Rows are points. Examples show where two turns around zero, p and q, send a point. Write where each new point lands after one turn and then the other. Backwards means that the second turn is done in reverse. Each puzzle has new turns, and all numbers are rounded.

Turn p:
[ 2.05 -2.46 -0.43] => [ 0.04 -1.46  2.88]
[-2.79  0.31  0.53] => [-1.79  1.71 -1.44]
[-0.21 -0.55 -0.77] => [-0.72 -0.64  0.12]
[1.82 2.32 2.15] => [ 3.38  1.32 -0.39]
[-0.87  0.38 -1.47] => [-0.92 -0.92 -1.17]
Turn q:
[-1.79  2.49 -0.11] => [1.02 2.12 1.97]
[ 1.49 -0.88  0.80] => [ 0.41 -1.50 -1.10]
[-0.44 -3.13  0.80] => [-2.07 -2.51  0.17]
[ 0.75  1.52 -1.49] => [ 0.65  1.89 -1.05]
Where do these land?
p, then q: [ 0.18  1.78 -0.99] => [-1.15  0.48 -1.63]
p, then q: [-0.16 -2.54 -0.48] => [-0.15 -1.31  2.23]
p, then q: [-1.76 -1.75 -0.08] => [-0.29  0.50  2.41]
p, then q: [1.74 2.51 1.54] => [ 1.57  0.33 -3.02]

Turn p:
[ 0.55  1.15  2.02  1.69  2.28 -1.10] => [ 0.24  0.22  3.38 -1.24  0.94  0.99]
[ 0.61 -2.43 -2.22  3.63 -2.04 -1.68] => [-1.24  0.70  1.36  5.08 -0.99 -0.84]
[ 2.47 -1.16  0.59 -1.41  0.71 -1.43] => [ 2.85 -0.73  0.46  0.50 -1.00  1.48]
[-0.04 -0.07  0.63 -1.53  1.69 -0.06] => [ 1.67 -0.59 -0.09 -1.30  0.87  0.10]
[-0.52  0.76 -0.30 -0.78 -0.14  0.36] => [-0.10  0.25 -0.75 -0.89 -0.15 -0.50]
[-1.04  1.11 -0.58 -1.38  0.03 -1.31] => [ 0.73  0.02 -0.10 -1.25 -0.93 -1.82]
[ 0.67 -1.82  0.35  0.27  1.24  3.24] => [-0.09 -0.11 -1.54  0.75  2.87  2.19]
[-2.97  1.09  1.86 -1.13 -1.69 -1.20] => [-1.59 -2.49  0.16 -2.10 -1.32 -2.03]
[ 0.27  1.37 -2.34  0.64 -2.08  3.18] => [-2.47  2.72 -2.88  0.44 -0.29  0.42]
Turn q:
[ 1.55 -1.60  1.37  2.12 -1.40  0.32] => [ 0.36  0.01  1.75  1.08 -0.88 -2.87]
[-0.55  0.25  1.71 -1.56 -1.40 -2.44] => [-1.95  2.05 -1.24  0.13  1.69 -1.10]
[-1.98  2.32 -1.74 -0.55 -2.59  0.39] => [-0.23 -0.24 -3.52 -2.29 -1.30 -0.35]
[ 1.39 -1.86  1.09  0.02  2.33 -1.22] => [0.02 0.12 2.33 1.98 1.96 0.52]
[ 1.00  0.82 -0.58 -0.44  0.17  0.45] => [ 1.18  0.54 -0.41  0.17 -0.38  0.63]
[ 1.88 -1.74 -2.10  1.00  0.74 -2.03] => [ 2.17 -1.67  0.19  1.67  2.37 -0.86]
[-1.47 -0.92 -0.38 -3.24  1.24  0.13] => [-0.58  0.71  0.45 -2.25  2.11  2.15]
[ 0.17  0.57  2.44  0.30 -0.41  2.32] => [-0.85  1.52  1.49 -0.24 -2.57 -0.11]
[-1.98  2.17 -1.79  2.35  1.31  2.08] => [-0.12 -3.04 -1.04 -0.25 -3.01  1.98]
Where do these land?
p, then q backwards: [-1.81 -1.31 -1.49  0.59 -1.24  0.12] => [-0.04  0.24  0.78  1.66 -1.03 -2.15]
p, then q: [ 0.51  0.29  2.07  0.81 -1.01 -0.48] => [-1.14  0.42  1.21 -1.58 -0.61 -0.85]
p, then q: [-0.42  2.15 -2.26  0.86 -1.28  0.77] => [-1.08 -0.29 -3.33 -0.25 -0.48  0.51]
p, then q: [ 0.96 -0.59  5.32  0.30  2.35  1.39] => [ 0.00  1.33  5.06 -2.20 -0.37  2.18]
p, then q: [ 0.48 -0.98  1.92 -2.87  0.25  0.25] => [ 2.54  0.36  1.79 -1.39  1.17 -0.39]
q, then p: [ 0.86 -1.45 -2.61  0.10 -0.98  0.51] => [ 2.73 -0.22  0.07  0.88 -0.78  1.41]
q, then p: [-1.03 -1.68 -1.23 -0.06  2.84 -1.28] => [ 0.67 -1.05 -0.01  0.48  3.48  1.10]
q, then p: [-0.18  0.28 -1.01 -0.75 -0.51  1.48] => [ 0.72  0.01 -1.48 -0.30 -0.97  0.63]
q, then p: [ 0.63  3.30 -0.72  1.01 -0.41 -2.75] => [-0.86  3.20  0.22  2.62  0.40 -1.57]
